Each row of a before or after table is a point. The points were changed in one or more steps. Then noise was added and the rows were shuffled. The steps act on columns, c1 being the first. What was done? A step turns or swaps two columns, mirrors them in a line or flattens them onto one, adds a multiple of one to another, or multiplies or shifts one. Angles are multiples of 10 degrees, from the lower column toward the higher: turns from -170 to 170, lines from 10 to 170 but not 90. Use the fewest steps. Two steps may share a column if one is a turn and the other turns, adds or multiplies; they go together, in the order done. Otherwise the lowest column goes first.
(in the rows, 128 means zero)

Before (9 x 3):
[[126 170 155]
 [120 120 162]
 [114 102 110]
 [114 139 131]
 [162 162 175]
 [111  23 126]
 [ 28 145  99]
 [143 153 106]
 [166 154 103]]
After:
[[125 176 222]
 [141 101  93]
 [200  47 127]
 [128 117 195]
 [133 171  79]
 [117 155  82]
 [110 125 132]
 [ 99 155 181]
 [ 50  68  68]]
Steps: turn c1 and c2 by 50 degrees; multiply c3 by 2

Before:
[[102 160 123  90]
 [147 157 106 187]
 [115 132 173 153]
 [ 91 100 111 185]
 [135 161  89 189]
 [127 110  80 136]
 [122 187 230 105]
 [ 71  88 229 128]
 [ 98 158 214 156]
 [141  98 194 186]
 [ 75 134  81  78]]
After, 11 rows:
[[ 91 188 124 115]
 [123 142 130 108]
 [115 131 126  86]
 [144 157 133  71]
 [142  75 132  99]
 [ 89 156 120 156]
 [ 71  87 116 152]
 [132 151 127  66]
 [100  76 121 125]
 [149 194 132 111]
 [119 140 129 136]]
Steps: flatten c1 and c3 onto the line at 10 degrees; turn c2 and c4 by -130 degrees

Before (9 x 6):
[[165 210  69 138  57 142]
 [113 105 133  71  90 105]
 [122  99 163  85 184 146]
 [202 124  87 118 127  42]
 [120 170 103 172 111 124]
 [154 153  51 158 108 101]
 [ 92  62 134  80 140 180]
 [188  88 139 117  69 101]
 [191 114 130  86 186 208]]
After, 9 rows:
[[162 207  98 165  52 145]
 [116 102 160  87  88 109]
 [125 101 164  84 180 145]
 [191  86 139 116  67 104]
 [118 170  98 167 111 127]
 [ 90  64 154  98 139 183]
 [152 156  79 186 107 103]
 [202 122 115 142 123  44]
 [193 116 151 106 184 208]]
Steps: flatten c3 and c4 onto the line at 130 degrees

Before:
[[ 98 100 147 179  94 120 148 104]
 [120 156 175 130 191 114  90 134]
 [157 116 224 170 134  80 172  52]
 [107 158  89 141 132 245 111 168]
 [102 130 195 103 129 174  78 145]
 [191  77 106  14 132 168 143 103]
 [175 108  65 164 190 150 126 114]
 [103 122 135  90 130 160 109  57]
 [187 167  84 181 112 120 155 154]
 [ 89 113 116  91 217 152 145  93]]
After:
[[107 188 133 140  88 249 114 173]
 [104 154 133 102 195 176  75 144]
 [172 140 190 163  66 148 124 113]
 [189 103 134  11 102 165 144 102]
 [104 148 133  89 134 159 105  61]
 [100 127  91 178 148 118 147 106]
 [189 200 110 182  80 120 153 153]
 [118 187 189 132 179 116  92 138]
 [157 140 133 170 224  77 172  49]
 [ 90 141 217  90 116 154 144  93]]
Steps: shift c2 by 30; swap c3 and c5

Before (10 x 9):
[[131 157 104 145 144 150  91 141 153]
 [176 163 249 147 125 121 146  94  76]
 [178 159  83  22 132 110 152 105 105]
 [177 129 116 158 127  98  75 149 179]
 [156 126  86  84 167 113 171 116 149]
 [145 101  87 150 118 205 151 102 145]
 [135 108  97  89 139 153 127  94 185]
 [166 151 164 128 117 109 119 172 179]
 [175 175  84 104 133 111 129 116 188]
 [ 95 155  76 154  79  97  92 131 166]]
After (10 x 9):
[[ 88 136 141 199 116 195  85 140 157]
 [ 87 199 177 154 136 118 146 106 101]
 [252  88 174 196 123 138 142  87  81]
 [ 84 117 174  72 138 133 157  96  88]
 [ 87 145 158 129 168 156 165 114 137]
 [164 183 166 179 114 109 135 165 123]
 [ 95 175 133 141 134 142 108 110 173]
 [100 158 128 191 143 110  91 154 107]
 [ 77 171  88 202  78  85 127 115 115]
 [116 176 178 208 124  69 116 131 145]]
Steps: swap c1 and c3; turn c2 and c9 by -70 degrees; shift c4 by 50; add 0.5 times c6 to c8; turn c6 and c7 by -50 degrees

Before:
[[200  69 122 136 159  96  94 141 215  63 124]
 [100  55 197  87 118  95 117 173 117 171  56]
 [145 117 117 169  75 129  66  96 170 143  99]
 [142  99 202  84  89  77 171 138  88 120 152]
 [146 141 131  94  83 145 186 118 178 144  65]
 [200  73 203  99  98 213 130 147 103  87 131]
 [ 94 100  78 143 104 121  92  96 103 150  94]
 [172 166 100 214 118 130 183  68 111 156 131]
 [164 174 198  96 193 188 141 165 112  71 123]
 [ 71 131 139 116 203 110 144 155 170 176 141]
 [ 82 140 198 122 178 124 201  53 123 180  94]]
After, 11 rows:
[[108 140 130  92  84 140 186 117 178 142 127]
 [157  55 196  87 117 104 115 173 116 171 129]
 [187 130 141 115 204 117 144 155 171 177 127]
 [ 92 175 198  96 193 170 139 167 114  70 127]
 [ 56  70 122 135 159 104  95 140 215  64 130]
 [177 141 199 122 178 125 200  52 122 180 129]
 [ 84 166 101 214 117 130 185  69 109 156 129]
 [ 55  73 204  99  97 188 130 147 104  88 128]
 [112 116 114 168  76 128  66  95 172 143 128]
 [115  99 202  85  90  93 170 138  88 120 128]
 [161 100  78 144 103 125  91  97 102 150 127]]
Steps: multiply c1 by -1; multiply c6 by 0.7; multiply c11 by 0

Before (9 x 11):
[[123 103  91 141 170  86  80 101  94  95 167]
 [ 85 164 186 105  74 142 121  47  96 153  39]
 [ 70 113  75 119  56 103  84 141 128 141  62]
 [ 69  86 157 118 144 104 117 114 150 104  95]
 [ 87  82 141 125  42  78 117  69 144  91  61]
 [ 69 162 170 122  60  46 114  94 152 115  41]
 [ 86  99 106 195 152 112 108 101 121 136 216]
 [110  94  67 147 181  78 145  74 188 100 171]
 [128 100 112 116 140 108  86 109 153 136 213]]
After:
[[ 70  84 145 160 120  97 121 148 153  95 106]
 [124 103  84 182 100 169  82 168  95 108  85]
 [ 70 113  84 158 191  62  86  93 128 160 103]
 [ 85 163 193 145 209  33 123 187  97 132 144]
 [ 85 105 111 234 115 214 112 160 120 141 111]
 [129 100 116 155 126 215  87 149 153 141 109]
 [111  91  63 184  95 171 144 198 189 121  79]
 [ 73 161 161 165 205  43 117 135 153 101  46]
 [ 90  87 124 164 228  60 118 155 144  87  80]]
Steps: turn c3 and c10 by -20 degrees; shift c4 by 40; turn c5 and c8 by 160 degrees; swap c6 and c11

Before:
[[126 151 143 119 150 104 172  74 138  98 121 172]
 [ 71  69 147 145 118 114 160 121 160 142  95 174]
 [ 48 113  43 184  37 157  69 157  98 151 180 124]
 [102  76  85 122 150 127 151  83 165 141 105  91]
 [150  65 127 105 164  91 140 123 112 105 147 132]
 [ 88 112 144 122 127  60 156 118 158 140 126  91]
 [126 118 130 145 169  77 107 102 117 121  68 130]
 [100 107 141  90 126 131 208 144 120 139  69 122]
 [176  99 129 133 112  75 148 103 180  96  75 120]
 [ 44 109  74 163 101 163  65 179 152  89 161 100]
 [123 103  99 169 163  75 209 139 166 129  87 126]
 [ 38  98 126 214  64 194 111 137  83 116 172  98]]
After, 12 rows:
[[ 92  76 134 128  77 115 150  87 106 157  95  91]
 [ 63 116 186 253  97 156  74 146 181 154 186 120]
 [155  99 137 143 135  72 147 110  67 108  71 118]
 [110 107 150  95 139 130 211 157 145 143  72 124]
 [123 151 113 107 129 116 171  79 117  93 113 169]
 [155  65 123  93 108  87 141 120 132 125 148 133]
 [ 58  99 114 234 159 183 111 130 202 126 173 102]
 [ 87 110 128 119 145  48 159 117 112 146 126  91]
 [107 103  89 145  83  76 211 145  91 137  85 124]
 [ 40 105 139 189  98 157  66 174 138  93 170 102]
 [ 63  66 114 145 147 130 160 126 117 158  95 170]
 [131 118  91 118 110  80 109 114 141 122  63 133]]
Steps: mirror c1 and c9 in the line at 170 degrees; add -0.3 times c2 to c10; turn c3 and c5 by 120 degrees; turn c3 and c4 by 40 degrees; add 0.3 times c12 to c6; turn c8 and c11 by 10 degrees

Before (8 x 14):
[[108 174 122 107 118 124 165 177 119 143 144  92  82 151]
 [ 81 183 210 147  87 145 161  91 124 175  63 162 147 128]
 [120  89 107  45  89 128 178 163 135 107  87 178 140 146]
 [152 116 102  75  88  94 183  85  92 112 160 126 176 156]
 [187 118 151  35  84 117 178 140 199 178 108 178 148 155]
 [130 117 219 143 169 174  85 110 129  89  84  61 100 135]
 [104 182 119 111 113  98 105 144 102 126 128 173 105  66]
 [ 78 148 109 155 188 218 185 181 114 168 170 148  77 157]]
After:
[[146 119 117  60  89  91 182  85  30 106 159 164 158 157]
 [136  89 122  20  91 180 179 162  77 121  86 168  97 151]
 [ 86 184 166 150  85 179 160  92  65 178  63 167 113 125]
 [149 116 164 148 171 108  83 113  67 104  86  64 163 134]
 [118 183 123 105 115 142 106 141  45 137 128 139  81  68]
 [128 121 138   5  85 167 178 141 141 127 109 176 104 153]
 [113 171 125  98 117  89 165 176  58 147 144  66 126 152]
 [ 89 146 120 164 189 238 186 182  51 177 168 104  81 154]]
Steps: flatten c1 and c10 onto the line at 130 degrees; multiply c3 by 0.4; multiply c4 by 1.3; add 1 times c12 to c6; turn c12 and c13 by -50 degrees; shift c9 by -60

Before, 9 rows:
[[129 117 113 136  95 125 133 140 117 130 114 136 110 110 143 109 151 135]
 [142  97 135 167  98 148  98 149 130 153 108 142 112 112 149  88 143  88]
 [111 143 144 112 118 118 127 134 128 102 139 111 126 132 125 118  99 127]
 [114 146 130 117 119 110 145 114 147 118 141 138 128 108 114 132 114 115]
 [112 134 120 130 119  98 127 127 124 120 124 129 129 131 105 135 104 122]
 [126 129 137 172  99 146 120 139 144 112 114 133 100 136 132 119 112 105]
 [108 160 144 129 107 112 143 103 122 130 134 114 138 135 122 129  98 136]
 [ 91 145 129 139 131 120 145 115 126 116 151 113 134 143 119 129 118 128]
 [121 139 127 122 125 122 160 131 135 137 129 126 140 141 120 118 109 137]]
After, 9 rows:
[[121 140 129 123 124 121 106 144 136 151 136 126 152 141 121  99 138 135]
 [126 129 118 173  99 146 140 139 105 129 108 126  72 136 132  99 144 145]
 [128 116 134 136  94 124 120 103 134 130 116 144  92 110 143  70 131 116]
 [109 161 125 128 107 111 123 165 135 140 137 107 148 135 122 131 115 122]
 [112 146 122 117 120 110 130 146 114 149 141 135 129 107 113 140 119 148]
 [111 134 133 129 119  98 133 150 123 132 122 133 129 130 105 147 135 124]
 [110 144 126 112 118 117 153 152 125 140 131 105 124 132 125  98 143 127]
 [ 91 145 136 141 131 119 138 144 129 149 152 116 139 142 119 132 119 126]
 [141  97 113 167  99 147 116 107  88  90 112 135  96 113 150   7 145 127]]
Steps: mirror c3 and c12 in the line at 110 degrees; turn c7 and c10 by 120 degrees; turn c7 and c11 by -20 degrees; turn c8 and c17 by 110 degrees; swap c9 and c18; multiply c13 by 2; multiply c16 by 3
